Each wall is flat, endless, passes through zero and stands at right angles to its row. A trip goes straight from one point to another. Which walls does it cross, in order?

Walls:
(1): [  6 -45]
(2): [-45 -39]
(3): [-15  14]
(4): [-38 -48]
(5): [-22  -1]
(6): [18 51]
(7): [-25 -40]
Trips:
[-10  33] to [ -8 -29] -> 2, 4, 7, 6, 1, 3
[43 31] to [-13  34] -> 3, 5
[-29 -51] to [ 47 -13] -> 5, 2, 4, 7, 6
[-19 -31] to [-12  24] -> 3, 1, 6, 7, 4, 2
[29  8] to [ 24 -12] -> 1, 6
[-65  -2] to [ -4 -34] -> 1, 3
[-29 -72] to [-50  -3] -> 3, 1

Walls:
(1): [ -1 -27 -61  51   2 -12]
(2): [  9  16  35 -16 -38   2]
(3): [-34 -11 -56 -28  30  36]
(4): [  5 -30 -24   4   5 -18]
(5): [-31  19  -5  16  27  72]
(6): [ 38 -18 -31  -6 -26   7]
(7): [ 26  -4  12  33 -34 -17]
(8): [-57  16   2  28 -12 -30]
Trips:
[25 13 44 10 38 21] to [-12  18  22 -57  32 -21] -> 5, 3
[13 -7 36 14  9 41] to [-20  21  -9 -62  51 -12] -> 7, 3, 2
[ 23  35  33  27  51 -25] to [26 33 23  8 29 36] -> 5, 8, 7, 2
[ -4 -52   4 -42 -27   4] to [ 70  49  30  26 -75   7] -> 7, 3, 4

Walls:
(1): [-68 -19 -57 -29 -21 -72  29  40  13  -5 -26]
(2): [-22 -40 -13  23  30  10 -15  -3 -90   2   0]
(3): [-54  -8  28  35 -30  12 -33   6  55   7 -11]
(4): [ 52 -14 -15   8 -10 -26  19  -4 -37  -2  -1]
(5): [ 22 -61  58 -48  64  -9  -9 -17  50 -19   6]
(6): [-33   9  37  36  24  24  19 -65  37 -10  54]
(7): [-28  33  23 -41 -44 -28  -2 -21   8 -40  47]
(8): [ -6  40 -14  43 -17  49   9  43  -5  -6   1]
Trips:
[ 32 -35 -33  20 -28  27  39  -8  11 -30  12] to [ 47 -20  82   7  12  39   4  40  13  52 -11] -> 5, 3, 6, 4
[  7 -15   2  21  33 -36  -2  17 -11 -25   2] to [-54 -23  -3 -13 -37 -17   3 -41  19  35  47] -> 6, 7, 3, 4, 2, 5
[-31  31 -21 -28  44 -23   9  10 -18  58  47] to [-15  13   8  20  50 -30  18  11  -6  15   2] -> 7, 5

Walls:
(1): [ 42 -27 -42  20  19  51 -33 -12 -30  -3  18  24 -49   3  27   0  12  14]
(2): [ -8   1  -3  -5  -6 -15  18  29 -42 -14  -4   8   2 -23 -25  14  -8  31]
(3): [-38 -12  19 -10 -14  15   1  23 -29  -5  25  16 -37  -2  22 -10 -24  -6]
(4): [ 24  55  38 -17  -9  28  -9  41  33 -22 -15 -13 -11  30  13  -5 -34 -23]
(5): [-16 -13  -2  -5 -58  13 -27 -46   1  37 -95 -20  22 -11 -16 -13  23  17]
(6): [-21  -4  10 -12  28   0   1 -15   1 -76 -43   1  32   0 -17  19   0   7]
(7): [-37 -22 -13 -22 -21   6   7 -19 -41  21  14  28   5  23  15 -42 -45 -36]
Trips:
[-20 -28  45 -11 -19   3 -12  12  27 -24  12  24  51   7  29  32 -26  -6] to [-26  47  49  -3   7 -45  44 -11 -68 -58 -22   0  27  10   2  36  -9 -18] -> 2
[ 14 -31 -12 -23 -27   7  25 -55  11 -17  35   4  23  22  43  19 -12  14] to [ 19  23 -30  28  36 -12 -11  23  36 -23  11   8  29 -21 -48  10   6  23] -> 7, 2, 1

Walls:
(1): [ 15 -18 -71 -34  55  35 -28  14 -12 -50 -10  14 -22  42 -34 -31  22  -7
  88  -3 -26  48  66  22]
(2): [ 32   4  21   0   7 -39   5  61  18 -12  39  -3  16  16  15 -20  27  21
   7 -21  46   5  -8  -5]
(3): [  1 -29  66  14  27  27  -1  42 -57  -2  46   6  52  25  18 -32  19 -16
 -12  26   3 -21  52  -9]
(4): [ 25  45 -14  34 -55  50 -51  47  15  -7  -2 -19  -5  -5  31 -40  19 -18
 -11   4 -29  23  -1  -7]
(5): [  1   5  29 -15  52  34  33 -50   7   8 -21  34   5  18  -5 -18  39  36
 -41 -11  29  19 -30  -3]
Trips:
[ 14 -46 -13   2 -11  15  -2 -25 -28 -34  -4 -23 -58 -44 -23  11  30  16
 -30  12  52 -13  19 -45] to [  0  -9  18   2  -3  45 -44  -2  34  16   8 -23 -13   3  10  10 -14 -36
   4  13  14  19 -33 -48] -> 4, 5
[ 36  -9   3 -26  38 -64  55  -1  39  38 -18  10  -7   7  15 -10 -54  29
  -8 -18 -60 -20 -88  20] to [  4   2  33  -8  26  51 -10 -57  -9   5 -52  17 -16 -11  11  22   8  15
  12 -33  16  -2   8 -18] -> 2, 1
[ 61 -15 -35  20 -32   3  86   4 -30  -5   3   1 -12   9  -8 -10  37 -32
   3  25  23  24  46 -79] to [-14 -46 -49  -7  24  15  -8  -6 -37  20 -18  30 -28 -13 -43  14  19 -45
 -81 -67   2   5  42   2] -> 5, 4, 2, 3
[ 45  46 -24 -11 -30 -19   9  -3   9   8 -33 -11 -40 -31   1  -8  -6   1
  15  60  11 -16  -9  24] to [ 17 -23  -1 -11  33   0 -21  24 -24  20  12 -39   4  11  20  51   6  50
 -41 -34 -13  -2  24 -17] -> 2, 4, 3, 5

Walls:
(1): [-63  63  15   7  -1  40   9  25 -24 -48 -27  11 -20  57  26  30  29  12
  16   4  49  18  -1 -17  -6   0  20  14 -15 -16  19 -15  -9  -6   8 -13
  11 -37 -11  -3  12  11 -38  -1   3  31  11  56]
(2): [-41 -54  -9 -12   2   1  -7  35  -9   7 -45  19 -38  -9   2 -11 -41  -2
 -44  11 -21  17  14 -10  -1  -5 -18  -3   2 -26   8 -13 -44 -14   7 -19
  20  23  17  20 -18   6   2 -18 -67  -1  -6 -33]
(3): [ 45  -8  -6 -19  34 -22  20 -12 -16  26 -25  25   6  18  41  15  48  -3
  22  11   3 -16  12  -9 -53 -66   0 -16  13   4  10  58  22 -17   8 -75
 -24 -20  32  26  33  -1  -8  46  26   0   8  -7]
(4): [-69  27 -20  39  44  70 -39  14  20 -23   8 -24  27 -14  -7 -17  73 -54
  11 -46  36  -6  -5 -22  23 -16 -12  22 -11 -31 -48  -4 -19  -4 -22 -17
 -25   8  58  35 -54 -36   1  35  10 -61  41   6]
(5): [ 45   2  -1 -29  -7  24 -66  43   7 -40 -11   8  20  -3  10  11  16 -24
  10 -17  -5 -71  -8  22 -32  22 -24 -60 -27 -32 -43 -72  23  -5  31 -13
 -50  34 -16  30  12 -22  10  52 -29   4  95   0]
(6): [  4   0   3  33 -18  41  26 -36  27   1  31 -33  -9  28  -7   2  -8   8
 -40  14   0  -1  -7  -8 -27   2  26  54   4 -27  25  40  30 -16  -8 -42
  34  -3 -20  22 -28 -54 -48 -10  31 -24 -11  35]
(7): [  1 -24 -30  -1 -21   8 -17 -48  11  22  16  31  11  19 -89 -29  20 -28
 -41  50  30 -11 -16  21   2  17   3   1   0  36  -2   2 -50 -26  52   5
 -23 -42  28  14 -55  49 -32  62 -28  32 -18   1]
(8): [-12  14   5  -1  31 -35 -19 -43  43  10 -20  13  30  30  22  -8  -6 -33
 -28  39   3 -17 -46  -5  -8 -32  -8  39   7 -18  10 -30  31 -26 -16  16
 -28 -39  -3  16   2   9 -53  42  -9  22 -18 -73]
(9): [-54 -46  24  10  15  21  10 -17 -28 -32 -24   1   7  27   3  26  38  10
  14  -4 -77  34  27 -49 -10 -15 -15  25  39  14   5  38  13   7 -34 -11
  -1 -19  -7  -5  16  11   8  -3 -44 -18  36 -21]
(10): [  0  30  25  -6  -3  13 -24  42   5   8 -68 -35 -32  10 -29 -17  -6 -46
 -18 -11 -46  -4  28 -14 -16  19  23  59   4 -23  29  -9 -51   5  37 -55
  -4   0 -19  25   8 -18  -7  -9 -75 -27  -6 -13]
Trips:
[ -5 -32 -14 -42  41   4  -8  19 -15  30 -31  22  12 -10  26 -17 -36  49
 -35  64   4  25  32  22  54  33  25 -56   7 -48 -30 -46 -13  -7  12  37
 -27  -7 -34 -50 -67  -4  -5  -2  10 -82  14  -9] to [  6  28  23 -11 -41   7 -44  16  -2   3  39 -27  -5 -17 -12   3  10  33
  -1  10 -12  15 -41  15 -13 -22 -25  -1  -6 -32  27  -5 -16 -10 -32  53
 -13  16 -15  10  55   6  18 -20  20 -18 -15  21] -> 7, 2
[ 21  19   5 -31  -7  -7  10 -19   5 -58  22 -29  -9  -5  -5   2  30   6
   7  11   4  -6  22 -68  42   5 -10 -10  21 -29  31   9  33 -39  26 -23
  44  23  31  -2   3  -8 -14  -8 -12 -26  -1  14] to [ 34 -36  19 -20  -3  -1   6 -38  -6 -13 -10   5   0 -52   7  33  -3 -21
 -31 -22   1 -48   5  -5  32 -34  -3  21  31  -3  23   5   2  -2 -29  14
  33  -9 -48 -14  22   6 -46  -2  -4  41  -2  -7] -> 4, 8, 10, 1
